Each row of a before or after table is a point. One or more steps were done to the points. Then noise was added and the rows were shuffled. The steps act on columns, c1 being the first. Name the steps. A step turns or swaps two columns, mirrors them in a line or flattens them onto one, adds a multiple of one to another, or multiplies or shifts one. Angles are multiples of 10 degrees, from the lower column toward the higher: turns from -170 to 170, lines from 10 to 170 but not 90. Use the fewest steps. Two steps may share a column if one is a turn and the other turns, adds or multiplies; they go together, in the order done. Otherwise the lowest column goes first.

Before (9 x 3):
[[ -5  -6   1]
 [ -7 -84  63]
 [ 44  31 -14]
 [ -6  18  -1]
 [-37 -17  21]
 [  3  49  -4]
 [-37  33   0]
 [-36 -26   0]
 [  5 -11  53]]
After, 9 rows:
[[-37 -45   2]
 [ -6  10   2]
 [-39   6  -8]
 [ -7  -9  -4]
 [-40 -56   2]
 [ 43  63  -2]
 [  1 -10   0]
 [ -4 -87  -2]
 [  2  48   1]]
Steps: add 0.7 times c1 to c2; multiply c3 by 0

Before (14 x 4):
[[  4 -22 -34   0]
 [ 46 -41  35  26]
 [-49 -19 -49 -12]
 [ 19 -73  -3   2]
 [  2 -52  10   1]
 [ 46  -6 -12  10]
 [ -4  -4 -11  11]
 [ -3 -14   8  50]
 [-42  35   2 -44]
 [-26 -23  -2  18]
 [ 69  18 -29 -20]
 [ 28  -7 -50   5]
 [-56   0 -37 -52]
 [ 37  -2 -47 -18]]
After:
[[ 56  50 -15   4]
 [  8  58 -18  44]
 [-15 -11 -60  15]
 [-26 -53  34  10]
 [ 22 -26 -74   5]
 [-65 -32  19  37]
 [-23  16 -26  17]
 [-19   6 -55   1]
 [ 17   8 -41   0]
 [-72   8   5  20]
 [-13  10  -4  -6]
 [-14  29  19   1]
 [  9  40   4  33]
 [  4  44   8 -29]]
Steps: turn c1 and c3 by -50 degrees; turn c2 and c4 by -140 degrees

Before:
[[ 11  20  36 -51 -48 -29  48  52]
 [-43   2 -24 -51  20 -59   5 -29]
 [-26 -31   4 -21 -36 -36 -34 -37]
 [ 30  59  66   6 -15  19 -20 -23]
 [-13   4  22  16  10   2  70  15]
 [-31 -37  10 -44 -12  16 -22 -18]
 [-29   5 -12 -43 -51  13  16  45]
 [ 16 -26  34  15 -17  25 -44  19]]
After:
[[-35  36  21  39 -28 -29  50  51]
 [  4 -12   6  50 -33  -5   5  46]
 [-22  67  58 -19   5  15 -23 -23]
 [  4  11 -35  53   8  12 -22 -18]
 [ 11   3 -30  31 -18   2 -10 -37]
 [ -8  35 -24 -22   2  26 -44  18]
 [ 12 -23   0  68  41 -16  29 -29]
 [ 19  24   4  -7  31 -30  51  17]]
Steps: turn c1 and c4 by -150 degrees; swap c2 and c3; shift c5 by 20; flatten c6 and c7 onto the line at 120 degrees

Before, 9 rows:
[[-14 -14  35   7 -27  -4 -16   7  30]
 [ -2 -12  18 -93 -10   2 -19   6  -9]
 [-18 -29  27   2  93 -13  35 -95  -4]
 [-22 -29 -16  -3 -31 -15  17   4  11]
 [-30  12   7   5   5 -34  22  20   9]
 [-54  -5   0  -2 -24   8 -24  13  11]
 [ -2 -17   5  13   5  12 -21  15  -4]
 [-22 -20  19  -4 -28 -19 -23 -14 -30]
 [ -7 -16   0  15  43 -29 -24 -62  14]]
After (9 x 9):
[[-34  21  29 -86 -10   5  19   3  -4]
 [-37  21  40  17 -27 -11  20 -23 -16]
 [-24  20  45  14  91 -49 -37 -62  10]
 [-18  15  39  15 -28   2  13   5  44]
 [ -4  25  -4  17  39 -42  22 -53  10]
 [-28  26 -29  11 -28  -2 -23  -1   6]
 [-45 -20  12  24   6  -7 -20  -1  12]
 [-80  12  -3  32 -25  13  26  12  11]
 [  3  19  11  15  10  11  16  15  -5]]
Steps: multiply c1 by 1.6; turn c1 and c4 by -20 degrees; turn c2 and c7 by 170 degrees; multiply c3 by 1.6; turn c3 and c9 by 20 degrees; flatten c6 and c8 onto the line at 50 degrees

Before (8 x 11):
[[-23  12 -57  51 -44 -10  -9  -4 -13  35 -10]
 [-27  17 -33 -40   8  -6   1  -1 -28 -18  25]
 [-14  37  -3  26  29  12  20  15  63  48  -8]
 [ 29  17 -52  44  56  28  59 -21 -33  10 -36]
 [ 48  10 -32 -25   5   8  18 -18   0  59  64]
 [ 35  -3  45  41 -10 -34  31 -28 -20   0  40]
 [-11  65  21  18  -9 -34 -13 -27  22  26 -10]
 [-42  -9  15  33 -11 -23  57 -19  46  14  -1]]
After (8 x 11):
[[ 15  34  23 -12 -10 -44 -14 -28  22  85  -8]
 [  9  -8  -3  -2  32   2  22  12  62  67  -9]
 [-54 -39 -31 -54   7  -4   3 -16  -3  51  64]
 [-48   2 -53  13  57  16  48 -21 -32  21 -36]
 [ 21 -15  15   4 -11 -32  69 -22  45   1  -2]
 [-44  -2  47  11  -7 -48  17 -28 -19  -1  38]
 [ 27 -19 -57  23 -43 -21   1  -1  -7  35 -12]
 [ 23  30 -36 -71   9 -18   9  -2 -30   3  26]]
Steps: mirror c1 and c7 in the line at 100 degrees; multiply c2 by 1.3; turn c2 and c10 by 50 degrees; shift c4 by -30; shift c6 by -10

Before, 14 rows:
[[ 28 -24 -55  -3  48  -3   5 -24   9   1 -28 -32]
 [-16 -18  18 -15  -6  -4 -23   6  -9   3 -15  -5]
 [-17 -15  17  -4 -13 -14  10 -21  14  11 -13  -2]
 [ 18 -28  15 -18  20 -10 -12   5   7   4  57  -5]
 [ 24 -14 -30 -15  23  -8   9 -42   5  -7 -29 -20]
 [-17  -4  14 -12  -9  31  -7 -22  -6 -12   1   4]
 [ 13  -1   5  -6 -10  -5   7  10  12  18 -20   5]
 [-21   8   3 -18  -3 -12  18  11   1  -2 -25 -28]
 [-13 -18 -11  -5  29  -3  16  13   6  -3 -30  10]
 [ -6 -38 -14 -32   0  17  16  15   2  27 -27  -3]
 [-14  -6  25 -15  31   4  19   8 -27  16 -18  -1]
 [ 19 -19   7 -67  49  -5  16   0 -12  -4 -11  -2]
 [-17  -8  15  -5  -6 -15  20   8 -32 -12 -12   0]
 [ -7 -18  27  -1 -10   1  15   7   2 -10 -29 -21]]
After, 14 rows:
[[ 25  18 -13 -30   2 -16  14  18  12  28 -19  -1]
 [ 56  44 -23 -15 -24   6   6 -37  24  -8 -38 -21]
 [ 17  50 -19  -5   5  15  20  10 -95 -14  -8  -1]
 [ 48  41  -5 -67 -49  -6  16   1 -33  -5 -12  -6]
 [ 12  54   7 -12  15 -30  -7 -25 -20 -10  -4   4]
 [ 17  42  -4  -4 -29  -3  17  18  22  -2 -26   6]
 [ 57  34 -42  -4 -48  -5   7 -17  44   2 -32 -34]
 [ 45  59  18  -5   7   9   7  13  34  16 -19   6]
 [ 16  55  -2 -17 -31 -11  21  10 -85  16 -18  -3]
 [ 14  41   9 -17   6   5 -24   6 -32   3 -15  -3]
 [ 10  70   2 -16   1  13  17  13   2  -3 -24 -28]
 [ 14  45  30  -3   8  16  10 -15  31   9 -16  -2]
 [ 49  33  23 -21 -19   7 -11  -7  16   8  60  -4]
 [ 23  42  26  -1  11  -2  16  13  -2 -11 -29 -20]]
Steps: shift c1 by 30; shift c2 by 60; multiply c9 by 3; turn c3 and c9 by -20 degrees; turn c5 and c6 by -170 degrees; turn c8 and c11 by 10 degrees

Before:
[[ 17  12  48  35 -11 -38   7  -3 -21  -1  31 -10 -15 -13]
 [-13 -46  29  24  43  18  10  10   7  14   4  12 -45 -22]
 [ 14 -21  44 -71 -53   4 -42  13  -1 -62 -50  16  32  17]
 [-21   7  26  18   1   8  -3  -1  -5  29 -13  48 -56   8]
 [-18 -43  -5   7 -30  -5  48 -19   1 -22  78  19 -22  22]
 [ 32 -10 -16  -1   7   3  -5   0 -27  63  35  -5 -49 -11]
 [  1  -6  39   4  27 -28  13   3  19  12  25   3 -14  46]
 [ 21   8  42 -11  18  -5   6 -41 -52   0  -1   8  15  14]
 [  0 -12  -3 -23  -2 -38  83 -30 -18  19  67 -20 -79 -11]
 [ 25  47  52 -41  11  15 -34  33   3 -95 -31  49  51  19]]
After:
[[ 47 -11 -49   9  21 -28  -1  10   2  15   4  12 -46 -22]
 [  6  -4 -32 -28  35   7  -4   2  13  12  24   4 -13  45]
 [ 11 -23  44  28  51  64  -5  11  13 -62 -49  18  32  17]
 [ 44  -6  30  -6   1  -6   5 -19 -15 -23  79  17 -21  22]
 [  2  22  -6   2  24 -19   1  -2  -3  28 -13  48 -56   7]
 [-53   0 -19  29  50  34  -4  33  12 -94 -32  50  52  18]
 [-19  -9   1 -48  50 -20   6  -3 -22  -1  30 -10 -14 -14]
 [ -8 -33  -3   2 -18  -2   8   0 -22  62  35  -4 -49 -10]
 [-17 -13 -26  -2  38  14  18 -40 -47  -2   1   8  14  12]
 [ 11  -6   3 -28  -3  35  15 -31 -43  21  67 -21 -79 -10]]
Steps: mirror c1 and c2 in the line at 120 degrees; turn c3 and c5 by 100 degrees; turn c4 and c6 by -110 degrees; flatten c7 and c9 onto the line at 110 degrees

Before:
[[ 40  47 -16 -26  32  42   0 -63  19 -35  31 -29  12   8 -15  23  44  35
   -1  18]
 [ 10  16 -13 -40   9 -20 -10  77 -32  43  21 -14  -1 -16 -82  -4  67  88
   13   4]
 [ 45   5  16  16  33  52   1 -26  -6 -37  47  -8  10  -6  -8  37  -9  25
  -25  16]
 [ 25  18  -1 -57  16  -1   3 -13   4 -60  10  29   8  10  23  18  18  26
   25   7]
 [ 32  41 -13  -3   7  36 -34 -48   7  -5   8  23  21  36 -10  22  19  39
  -28  21]
 [  0   5 -65 -22   5 -38  -1  83 -37  12  19 -30  55   1 -76 -12  62  92
    3  24]
 [-31  24  48  -8  26 -20  25  -8  25 -58 -60 -22   9   3   6 -51   0  18
  -26 -16]
 [ 46  41   8  11   1  19  12 -20  17 -67  13  15  -7  33 -28  34  30  27
    8   9]
 [ 47  27  42 -16  11   8 -14 -55  18 -39  15 -15  30  21 -25   3  -7  30
    4  40]
 [ -5  36  38 -10  -1 -52  17  52  56 -35 -45 -15  35 -31  34 -27  29  29
   10 -23]
 [ 21   3  33 -16  19 -32  18  -6  27 -35 -65 -34  17  -9  -3  13   1 -17
  -25 -14]
 [ 17  -6   3   2  -7  47 -10 -59  14 -37 -12 -23  12   2  -8  19   6  32
   39  10]
 [ 33  52  -2  13  49  37 -18 -28 -37 -37  30   0  -2  -2  -9  77  13  21
   42  53]]
After, 13 rows:
[[-26 -32  18  17  35  46   2 -25  24 -35  52 -14   1  -4  -6  38 -10  24
  -23  15]
 [ 12 -62  -4  11  51  40 -19 -26 -14 -33  27   0   3  -5  -6  78  17  20
   52  49]
 [ 23 -22  52 -17   6 -56  17  50  46 -29 -46 -14  20 -31  34 -28  30  36
   21 -22]
 [-10 -23  37 -15  15 -28  19  -9  39 -33 -61 -33   1  -9  -3  15   3 -16
  -27 -15]
 [-20 -49  47 -14   9   9  -7 -56  50 -37  21 -12  12  25 -23  -5  -8  24
    1  35]
 [-17  -3  12   2  -8  47 -10 -57  26 -36 -14 -27   9   5  -6  24   4  34
   40  12]
 [ -6 -61   0  11   0  22  16 -12  51 -72   8  14  -5  28 -29  34  32  29
   14  10]
 [ -4 -20 -15 -39  11 -19  -7  76 -19  45  15 -13  -4 -14 -81  -5  64  88
   34   1]
 [ 38   2  49  -1  28 -16  27 -10   3 -54 -62 -27 -10   1   3 -50   0  16
  -26 -13]
 [  0 -63  -9 -27  35  37  -5 -62  48 -38  30 -27   8   8 -10  24  46  32
   18  20]
 [  6 -51  -5  -1   8  35 -35 -50  27  -3   7  24  18  32 -13  26  12  41
  -23  19]
 [  6  -8 -39 -26   3 -39  -3  79 -40   8  17 -30  76   6 -74 -10  59  91
   26  26]
 [-10 -33   1 -54  15  -1   3 -17  23 -58   8  27   3   9  22  21  19  24
   30   7]]
Steps: add 0.7 times c1 to c9; turn c1 and c2 by -140 degrees; turn c3 and c13 by -20 degrees; add 0.3 times c17 to c19

Before (9 x 24):
[[-17  11  21  14  -3  -1  -8 -15  15  10 -14  -4 -11 -19 -13 -17  -5  -7
  -14 -22   7  -9  -1   2]
 [-14 -16  -6 -32  20 -20  10  11  21  -3 -17  16  24  31   5  28  -7  -2
  -12 -12   9 -14  -9   0]
 [  3  10  -4  -7   7 -17  -5 -14  18   9 -18   1  15  -5   5   6 -22  12
   49 -12   1  -1 -12  -5]
 [  1   7  -2   0 -13  -5  10  13  17 -39  36  -9   6  49   3  63 -21 -19
  -13  -7   8  19 -10  -3]
 [ -6   8  46   7  21  16  44   4   3   1 -11  -7  17 -18   6   8   6   9
  -13 -11  11 -15 -11   4]
 [ -2  11  -7  15  15  15  -4  -2  -4  -8 -21   0  18 -12 -75  -7   0 -10
   -1 -17  -7  -6  60  -9]
 [ 15  -8  -4  -7   7  -2  -9 -29 -16   9 -10  -8  16 -20  -5 -14 -16 -12
   -9  -9  11   7 -11   4]
 [-23   8  -3   9  19 -19  27   0   6  10 -26  14   5  13   3   0 -23 -14
  -12 -19   9  45  -8   4]
 [  1 -28  16  -6  -4 -21 -11   7   9   9   0  12 -27  -1  -7  18 -17  11
  -11  -7 -16 -12  15   3]]
After, 9 rows:
[[-17  12  23  41  -3  -2  -8 -20  16  13 -14  -6   8  10 -14 -19  -5  19
   15 -22   5 -10  -3   2]
 [  2   7  -2   0 -13  -6  10  21  18 -40  36  -8 -12 -29   4  62 -21 -39
    7  -7   7  19 -11  -2]
 [ 15  -8  -6 -21   7  -1  -9 -10 -15  11 -10  -9 -18   6  -3 -13 -16  19
    5  -7  13   6 -10   4]
 [-13 -16  -7 -95  18 -20  12  39  20  -5 -16  17 -29 -12   5  27  -8 -26
    2 -10   7 -15 -11  -1]
 [ -1  13  -9  44  15  16  -2  16  -3  -7 -22   0 -17   1 -74  -5  -2  15
   -4 -19  -8  -8  56  -8]
 [ -5   9  44  23  22  15  47  24   4   1 -11  -5 -20  12   7   8   8  13
    6 -10  11 -15 -10   4]
 [  1  10  -6 -20   7 -15  -4 -16  20   7 -17   0   3   6   6   5 -23   2
  -51 -10   0  -3 -14  -7]
 [-22   9  -3  27  19 -20  27  11   5   9 -25  13  -9 -12   1  -1 -22  -8
   10 -17   8  46 -11   3]
 [  2 -28  18 -17  -4 -18 -11 -14  10   9   0  11  20   3  -7  17 -15  -5
   20  -8 -17 -10  15   4]]
Steps: multiply c4 by 3; turn c13 and c19 by -160 degrees; add -1 times c13 to c8; multiply c18 by 0.4; turn c14 and c18 by -120 degrees

Before, 9 rows:
[[-43  -9  19   5   2  18   7 -43 -14 -11  11   6   2 -15   5   7 -29 -20
    6  -1  18 -18  29   5  -7   5   0 -29  -9 -13   7 -14]
 [-41 -15  10  -7   0 -13   3 -47  -4  -7  14  20   8 -19  13  -6 -42 -23
   -8 -10   5 -22  18 -10   1  27  -5 -21 -17   5   4  -2]
 [ -4  -1 -18  -5  31   1  14 -22  -3   0  -9   9  24   2 -31   7  15   1
    3  -2  -5 -14  -6   4   5  -8 -13  -7 -11  -6 -10  14]
 [  6 -12  10  -4  -7   1   0 -11  27  30   3  13  -7  -6   3   2  12   3
    0  -3 -11   3  -9   3  12  -9  14   6 -12  12 -17  -1]
 [ 13 -12  21 -15  -8   1 -10 -17   8   9   0  -2 -11   1  -7  -8  -4  13
    8   5 -16   7   6   6 -16   1  18  -7 -12   7 -34  -2]
 [  7  -5  15 -19  10   6   5   3  14  12  14  -4 -25   0  10 -12  10  16
   -2   2 -18  -5   2  19   0  -2  18   9 -11  12 -20  -3]
 [ -4  -3  12 -17 -15  13  -2   9  18   9  12 -14   1  11   8   0   5  10
    3   9 -12   3  -4  -5  -8  -5   9  10 -16  13 -31   0]
 [ 18  -3 -13 -15   3  19   9  11  16  21   2   4 -16  -3  -8   3   2  -7
    9  11  -8   0  10   0   4  -3  19  21 -19  16 -20   2]
 [-15  12 -32 -17  25   4   3 -19 -21  18 -14   2  25 -10 -25  28  14  -3
    6   1 -22 -16   5  10  -3 -15  -4   1   5 -11  -1   9]]
After:
[[ -4  -3  12 -17 -15 -13   3  -5  14   9  12 -14   1  11   8   0  -3  10
    3   9 -12   3  -4  -5  -8  -5   9  47 -16  13 -31   0]
 [ 18  -3 -13 -15   3 -19  11  -6   8  21  -4   4 -16  -3  -8   3   1  -7
    9  11  -8   0  10   0   4  -4  19  75 -19  16 -20   2]
 [  6 -12  10  -4  -7  -3   2 -10  23  30   3  13  -7  -6   2   2 -12   3
    0  -3 -11   3  -9   3  12  -9  14  44  -8  12 -17  -1]
 [-41 -15  10  -7  -1  20  10 -25   4  -7  10  20   8 -20  12  -6  39 -23
   -8 -10   5 -22  18 -10   1  27  -5 -63  -5   5   4  -2]
 [ 13 -12  21 -15  -8   0 -12 -12  10   9   6  -2 -11   1  -7  -8   4  12
    8   5 -16   7   6   6 -16   1  18 -12  -7   7 -34  -2]
 [  7  -5  15 -19   9  -8  12  -4  10  12   9  -4 -25   0  10 -12  -9  16
   -2   2 -18  -5   2  19   0  -2  18  40 -10  12 -20  -3]
 [-16  12 -32 -17  25  -7  -4  -4 -20  18 -14   2  25 -10 -25  28 -13  -3
    6   1 -22 -16   4  10  -3 -15  -4 -19   8 -11  -1   9]
 [-43  -9  19   5   1 -13  13 -19  -3 -11   4   6   2 -15   5   7  31 -20
    5  -1  18 -18  29   5  -7   5   0 -97   1 -13   7 -14]
 [ -4  -1 -17  -5  31  -3  11 -13  -1   0 -17   9  24   2 -30   7 -14   1
    3  -2  -5 -14  -6   4   5  -8 -13 -23  -5  -6 -10  15]]
Steps: turn c6 and c17 by 170 degrees; multiply c7 by 1.3; turn c7 and c11 by -30 degrees; multiply c8 by 0.4; turn c8 and c29 by -30 degrees; turn c9 and c28 by 20 degrees; multiply c28 by 3
